Rows are points. The window is the flat piece filled in between its corners: a triangle in 3 columns, a solid with four corners in 4, and so on. A path goes straight from each point to the next, and from the last back to the first. After which points does the path pass through the window?

Window:
-2.1, -2.6, -0.7
2.5, 7.9, 1.0
-1.7, 0.1, 2.6
Path:
(1): -0.1, -3.9, 0.4
(2): -4.8, 1.6, -2.1
(3): -4.0, 2.1, -1.5
(4): 4.5, 0.8, 0.9
(5): 2.8, 3.5, 5.3
(6): -0.6, 7.4, -5.2
(7): -5.8, -1.9, -0.2
(8): 3.1, 3.9, 4.5
(9): 3.2, 2.2, 0.8
(10): 1.2, 11.4, 1.2
(11): -3.3, 0.1, 0.6
(12): 1.6, -3.7, -0.5
(13): 2.4, -0.8, 3.5
(14): -5.5, 1.4, 1.3
(15): -2.3, 5.8, -4.6
(16): 2.3, 3.4, 2.0
Through the window after points: 1, 5, 7, 9, 11, 13

Window, 6 rows:
0.9, 1.9, 1.9, 6.0, -1.9, -1.3
0.7, 0.5, -3.7, -3.3, 3.0, 5.5
-0.1, -3.8, -5.0, 0.4, -4.7, 5.1
1.2, -0.7, 4.3, -2.0, -2.6, -7.7
-7.2, 0.4, 0.2, 1.4, 4.0, 1.3
-4.5, 8.5, 4.1, -4.9, 2.3, -4.2
Path:
(1): -2.4, 1.4, 0.5, 0.3, 1.1, 9.8
(2): 2.5, -0.1, -5.8, -5.3, 3.5, -0.4
(3): -0.3, 3.0, -4.0, -0.5, -0.1, 0.1
(4): -1.3, -1.1, 3.9, 2.4, 1.1, 6.5
(5): 0.4, -0.7, 3.4, -2.5, -2.6, -2.6
(6): -0.5, 2.7, -1.7, 3.7, 0.6, -9.8
(7): -3.0, -1.9, -9.1, 0.1, 5.3, 2.0
(8): 2.0, 1.0, 1.0, -2.6, -2.1, 5.1
(9): 0.0, -3.6, 3.7, -1.4, -0.8, 4.2
(10): -6.3, 2.2, -5.1, 1.8, 1.6, -1.0
(11): -2.0, -0.8, -3.6, 3.4, -3.3, -4.9
(12): -1.7, 0.5, 4.3, -0.4, -0.1, -0.8
Through the window after points: 1, 5, 7, 9

Window (9 x 9):
-3.7, -9.1, -2.7, 4.8, -0.1, -1.9, 4.3, 3.0, 1.1
2.0, 2.0, -5.3, 7.9, 0.7, -2.5, 3.3, -7.0, 4.8
1.2, -1.7, 5.9, 0.0, -1.3, -4.8, -0.9, 2.1, 2.8
5.5, -4.1, 2.9, 2.0, 2.2, -2.3, -2.7, 6.6, -6.0
-2.2, -0.4, -2.5, 4.5, 4.4, 0.7, -1.6, -7.4, -2.6
0.2, -2.7, 0.7, 2.7, -2.1, -3.7, -6.1, 5.2, 1.5
4.1, -4.2, 0.0, -1.6, 0.3, 2.1, -4.9, -0.3, -1.1
0.3, 4.2, -5.7, 6.6, -2.9, 0.1, 5.9, -7.1, -5.7
-0.3, 4.3, -4.6, 0.8, 2.9, -1.3, 1.5, -3.0, 1.4
Path:
(1): 2.4, 2.2, 0.1, 6.0, 1.7, 5.2, 1.5, 1.6, 2.5
(2): -1.2, -2.3, -2.3, 0.0, -1.2, -7.6, -4.9, 0.3, -0.6
(3): 0.6, -0.9, -1.9, 6.1, 2.0, -7.2, 0.2, -5.1, -4.4
(4): 0.1, 0.6, -3.3, 3.7, -1.8, 5.0, 3.4, 1.5, 5.2
(5): 0.7, -2.8, -2.5, 7.5, 0.3, 3.0, -0.6, -3.2, 0.3
(6): -1.3, -0.7, -4.7, 1.0, 1.7, -5.6, 3.5, -0.8, -2.4
(7): 1.8, -4.7, -0.4, -2.0, -0.5, -3.2, -3.9, -0.2, 0.0
(8): 3.4, 0.4, -0.8, 6.1, 1.2, 6.1, -2.6, 0.4, -0.9
Through the window after points: 1, 7
